Rows are points. The window is the flat piece filled in between its corners: a triangle in 3 columns, a solid with four corners in 4, and so on. A path goes straight from each point to the next, and from the last back to the first. After which points does the path pass through the window?

Window (4 x 4):
[[-50 -63   8  -1]
 [ 12   9 -13  -8]
 [-35 -29  32  66]
 [ 46   0   7   4]]
Path:
(1): [-63 -33  36  22]
(2): [-43 -11  58  40]
(3): [-19 -34   8  55]
(4): [ 39 -11  -3  42]
(5): [-7 11 51 35]
(6): [-13  10  50  12]
(7): [20 -7 -5 34]
(8): [-16 -56 -15  59]
Through the window after points: 2

Window, 8 rows:
[[ 37 -33 -11  36 -53  51  27   6]
 [-54 -16  43 -20  26 -39 -56   3]
 [-49 -10  33 -71  62  -6 -17  17]
 [-70   6  14 -13   2  39  30 -19]
 [ 29  20  29   4 -74 -21  58  29]
 [  5  70  30  24  23 -12 -17  -6]
 [ 35 -94 -19  25   4 -50  52  18]
 [-45 -44 -39 -54  -6 -16  -4   0]]
Path:
(1): [-22 -10  79 -22 -19  10  20 -58]
(2): [-36  -3 -21   0   6  28  14  23]
(3): [-43  -2  20  -5  33  -6 -19  22]
(4): [ -3 -17  18 -39   3 -33 -28 -63]
(5): [-10  14  51 -18  17  -4 -15 -39]
(6): [-37  23  -2  -6  34 -15  -8  48]
(7): [-56   6   3   7 -10  32  26  72]
(8): [-10  -6  28 -41  10  -5 -29 -43]
(9): [ 41  -1  49 -21 -48 -18  31 -24]
(10): [-15   9 -20  35 -40 -22  56  81]
(11): [-17 -13  -7  53  45 -25  23  74]
(12): [ -5   5  56 -61  -2  11   0 -38]
(13): [-31 -27  19 -22  20  -7 -10 -44]
(14): [-33 -30 -13  -1  18   6  21  31]
(15): [-25 -62 -40  31   4 -13  22  51]
(16): [ 34 -73  30 -48 -24 -22  37 -33]
Through the window after points: 1, 5, 9

Window:
[[ 27 -24 -11  31   7 -33  10  24 -51]
 [ 23 -25  66  -8 -30  32  70  30 -74]
 [-11 -24 -15 -21 -12 -55   9 -25 -23]
 [ -6  51  43 -21 -14  14   5 -10 -10]
 [-80   3  28 -13 -48  47 -38 -41 -57]
 [ 28  26 -40 -74 -53 -37 -31   9   0]
 [ 47 -38 -10   9 -60 -58   3  -2  12]
 [ 15 -53 -43  41   3 -54  46  40  25]
 [ 69  76 -51 -25  19  27  59 -17 -30]]
Path:
(1): [  8   9 -28   5 -42 -55  19  29 -45]
(2): [ 61   2 -13 -73  -5  21 -33 -32  30]
(3): [ 23 -10  -5 -12  -1  30  -4 -26   1]
(4): [  1  43   1 -10 -47 -32  27   4 -47]
(5): [ -4  18   0   2 -52 -39  28  -4 -13]
(6): [ 39 -48 -11 -22   8  -7  -1   6  16]
(7): [ 18 -76 -31  -6  57 -15   7   5  14]
(8): [ 18 -15  -5  25 -24 -29  39  30 -27]
Through the window after points: 1, 3, 7

Window (11 x 11):
[[-16 -53  24  38 -59 -29 -47 -76  19  64 -17]
 [-25 -22  31 -24   7  -4 -41 -56   4  34   2]
 [ 15 -36  11  16  18  -2  -8  13 -51   7   3]
 [ -8 -26  11 -31  17  17   5   2  -9 -25 -54]
 [ 70 -10 -19 -20  -3  54 -11 -48  18   1  37]
 [ 17  -3   3 -29  10 -54   4 -26   8  -3 -14]
 [ 15  15  49  -1 -12   8   1 -41  22 -25  20]
 [-25  -4 -12  -1 -19 -21 -29 -10  17   6   7]
 [ 21  20  44  -2  -1 -11 -44  -4  20  11 -24]
 [ -3   7 -24  10  90 -77  89  53  88  24   8]
 [  0  10 -50 -50  -8  53  45 -36 -59  44 -28]]
Path:
(1): [-20 -28 -56  28  47  20 -28 -60 -16  38 -18]
(2): [  2  -4   4  35  20 -24  -7 -70   1   2 -27]
(3): [  0 -17   8 -22 -16 -13 -20  18   3  17   9]
(4): [ 11  -1  46 -63 -20 -15   7  17  -2   7  31]
(5): [  3   1 -41  19  51  11  -2 -34  12   2 -32]
(6): [-25  20   1  27  71  -5  -7 -25 -22 -12   2]
(7): [ 28 -16   0 -35  -9  -8  19  24  24  14  -9]
(8): [ 27 -43  38 -36 -32   7  46  -5 -34  26  26]
(9): [-18  16  -4  23  27   5 -46 -26  36 -18 -29]
(10): [ -7  22 -15  16  95 -26  36  14  36  -6 -18]
(11): [ 37 -32  -3 -28 -52 -29  36   4  30  26  23]
(12): [ 41 -47  29 -52 -40   0  18 -21  24  -4   2]
(13): [  0   0 -12  -4  22  17 -15 -19  -3   0 -14]
(14): [ 36  -3   5   1  19  11 -20 -50   5  -3   6]
(15): [ 21  -2  15 -23 -29  27  11 -19  25  -3  28]
(16): [ 26   5  31 -41 -41   0  22  11 -14   1   7]
Through the window after points: 2, 12, 14, 16

Window:
[[-42  50  12 -29  -8   9 -13  27 -14  54  22  -3  14  -5]
 [-58  27  31   4   3   5  -1 -42 -20 -27  27 -13   5  36]
 [-82   5   0  26 -44  64  -1 -24 -32  35  -1 -14   7  12]
 [  1  45  34 -10 -19 -64 -32 -13 -34   1  37  13 -37   6]
 [-26  -1 -18   6   5  38  -1  -3 -28 -27  -2 -12  -8  -6]
 [ -8  27   3 -26   9  37   3  12 -48  12 -15  39  23   5]
 [ 38 -18  54  -7  15  16 -65 -13  28  -4 -33 -25   7  17]
 [ -5   3 -24  11  23   2  51  29 -48  26 -30  25  27  -8]
 [-14 -68  13  30  -9  16 -51  -4  45   2   4  23  20   9]
 [ 64 -37  18 -21 -32 -34  13  16 -37  -5  10  11  33 -29]
 [-36  49   5 -17  53 -37 -37 -46 -11 -31 -33  19  11 -14]
 [  6  28  28  22  35  25 -14 -28  23 -15  -6  37  -5 -53]
 [ 16  13 -26  -7 -22 -31  18 -29  36 -35 -20  39  30  16]
 [  9  -9 -26 -25  18  17  42 -95 -55 -25  27  -2 -11  22]]
Path:
(1): [-45  -6   2 -60   5  32  -3 -15 -13 -35 -40  48 -38 -13]
(2): [ -3  49   8  42  24 -27 -20 -25 -27  22  10 -14  58   4]
(3): [  4  69  -5  35  57   5  -7 -34  -3  13   9  11  46   1]
(4): [-29  16   9 -23  11 -17 -20 -18 -14 -16 -20  16  -1 -10]
(5): [-22   5  10 -25  16  -3   2  -4  -6 -17 -13  11  -2   0]
(6): [ 12  22   5  12  10  10 -18 -29 -23  -4   7  23  20   0]
(7): [-11  23  -8  39  19  18 -13 -17 -21   9   0  14  34  15]
(8): [-19   4  23 -31   4  12  -5 -14   9 -13 -17   7 -17  -8]
(9): [  9 -16  17 -25  -3  -4  -4  -4  11   6 -14  11  -3   5]
(10): [ 23  41  -9  31   4  -4 -33 -26 -34 -32  -2  13  42 -21]
(11): [ 34  39 -10  27 -32 -20 -32 -23  -9   6  27  16  46  -7]
(12): [-30 -12   5 -13   4   6   5 -10 -13  -6  -9   8   1  17]
(13): [-12  -7  56  -2 -10 -40  32   5   8   0 -29  13 -39 -17]
(14): [ -5  37  -4  -5   8  15 -19 -27 -23  -7  13   9  21   1]
(15): [ 10  41 -29   5  -6  30   7 -26 -39  36  14   2  32  14]
(16): [-43  -3  14  -9   4  -4  11  -7 -20 -20  -5  22  -3  -4]
Through the window after points: 1, 3

Window, 14 rows:
[[-95 -23  37  64  -8  37  38  40 -36  29   8   7 -45  13]
 [ 25  -1  -9  20 -18   8 -52  18 -26   0 -42 -25 -30   9]
 [-73  24  36  59 -60  18  52  26 -41  20  76  30 -36 -46]
 [ 21  -4  25 -58   4  27 -28  -7 -68 -21 -21 -34  20  15]
 [-41  64  -8  -7 -21 -25  26 -21  40  15  10 -14  87   1]
 [-27  91  15 -11  -6 -18  41 -91  52   4  47  15  29  32]
 [ 51  24   2 -22  31  58   4  17 -32  35 -18 -18  12  -4]
 [ 43 -14   7 -33  27  22 -13  37  11 -31 -16 -84  -8  -2]
 [ 35  -3  20 -35  -5  11 -34 -13 -15  53  20 -63  19  25]
 [ 33  17  19 -36 -14  24 -30  40   8  -6   6  -5  21  55]
 [ 58 -19  40  24  10  32  -3  -9 -22  -8   6 -32  51  10]
 [ 10  14   6 -21 -41  79 -19 -21   3   0  -7 -42  19  16]
 [ 52 -19  -4 -37 -34  10  29   3 -13   8 -31 -36   7  33]
 [-82 -43 -36  63  -4  26  37  25 -28  10  74  37 -23 -22]]
Path:
(1): [ 23   4  46 -43 -17  29 -35  23  43  11   4   7  13  10]
(2): [ 13  -5  14 -54   2   6  -1  -2  11   8 -38  10   9  -5]
(3): [ 10  41   1  20   2  39  12   5 -23  21  28 -43  33  14]
(4): [-12  47  10  45 -44  12  44 -10 -12  20  24 -51  14  55]
(5): [-27  -6  21  -3  -2  17  -9   1  -6   2   5   7  -4  -7]
(6): [ 31 -17  28 -21   2  18  19   6  14  24 -33 -16  32   7]
(7): [ -3  80  -6  -4  -7  30 -22 -19 -30 -15  44 -50  -2  21]
(8): [ 26  14  -5  -7 -28  42 -12  21 -29   4   6 -29  10  44]
(9): [-11 -11  33 -28  -3  14  19 -30  41   1  -9  -7  17 -22]
(10): [ -3 -21  38 -62  -2  21  13  -7  18   0   8   3  39   0]
(11): [ -2  37 -37  53 -26  24 -12  25 -41  25   8 -45 -37  32]
(12): [ 47  50 -33  33  14  55 -11  24 -82 -48  -7 -29  20  22]
(13): [-29 -29  45 -19 -29   0   4  -9  23  30   5  -6  -3  -6]
(14): [-23 -14  42   0 -37  24 -26 -12   6   7   6 -11  -6 -22]
(15): [ 28  37 -44  12  43  16  56  24 -80   9  -1 -32  23  52]
(16): [ -8  19 -19  11  -5  19  17   6 -35   6  16 -26  22  26]
Through the window after points: 2, 8, 16

Window (14 x 14):
[[  4 -17 -23 -18  -7  21 -46  21 -63  -7 -24  36 -23   1]
 [ 41  -2  40   0  12 -10 -11  12 -22  -1 -26 -35 -19  -5]
 [-17 -43  61 -45  15 -16   9 -29  -5  74  23  -6   5  27]
 [-17  30  17  10  23  15  -4   3 -24   3 -29   2  60   8]
 [ -1   4  58   4 -27  16 -13  18  12  20  24  41  19 -11]
 [ 19 -10 -40 -11   8 -50 -10  24   8  16 -31  26  39 -15]
 [  2 -22   1   3 -42 -33  34  -7   0  48  61   4  -9  33]
 [ -7   1  14 -59 -30 -32   1 -20 -36  -8  21 -20  -8 -16]
 [ 25 -13 -30 -28  13   2 -34  -1  22  -2 -28  31   2  43]
 [ 20  -2  21 -35  61  20   0 -25 -26  72  34 -12   8  15]
 [ -4   8  -6 -15  28 -29  74   0  37  21 -22  10  24  18]
 [-14  21  17 -27  33  13 -18  25  15  95 -64 -22   1  25]
 [ -5 -18  -9  14  26   1 -61 -11  14  13   1  48  -8  -8]
 [ 16 -28  41 -12 -16  14  15  -1  15  26 -13 -50   3 -23]]
Path:
(1): [ 34   4  25 -10  -6  -5  32 -35  -5  56  -1  11  12  -8]
(2): [ 47  -6   9 -37 -14  14   1 -25 -13  48 -27  20 -13  20]
(3): [-44   5  -7  25  25 -33 -17  50   6 -27  22  -2  36 -25]
(4): [ -2 -18   3 -15  -6 -13  -2  19   5  19   8   7  11   9]
(5): [ 24   2   8  -5  -1 -15  -8 -25 -24  40  -8  24  -3   6]
(6): [  8   6  19 -21   2 -17  -7 -30 -14  50 -12   4   4   2]
(7): [-12 -16  10 -29  19  17 -15  30  -7  13   8  -2   2  10]
(8): [-33   0  12 -19  33  34  -8  43  -3  30   5  -8  18  10]
(9): [ 24  -6   5 -13   2 -21 -15 -21 -16  26  -6  23   0  11]
(10): [ 14  -8  23 -10 -15  16   3 -16 -12  25 -21   2  13  11]
(11): [  9 -37  27 -17  32 -41   5  53  50  24  17 -82 -12 -65]
(12): [-25   2  23 -33  44  32 -19  47 -24  47  13 -13  12  21]
(13): [ 42 -22  20  11 -26 -48  16 -52  23  28 -36  17   3  -2]
(14): [  3 -12  32  -3 -15   7  -2 -17  -7  33 -40  -7 -13 -11]
(15): [ 26  12  -4 -21  47 -33  18  36   5   4  10  -9  20  26]
(16): [-23  -7  14 -26  29  -5 -21  25 -14  24  -4 -17   3  12]
Through the window after points: 4, 6, 10, 14
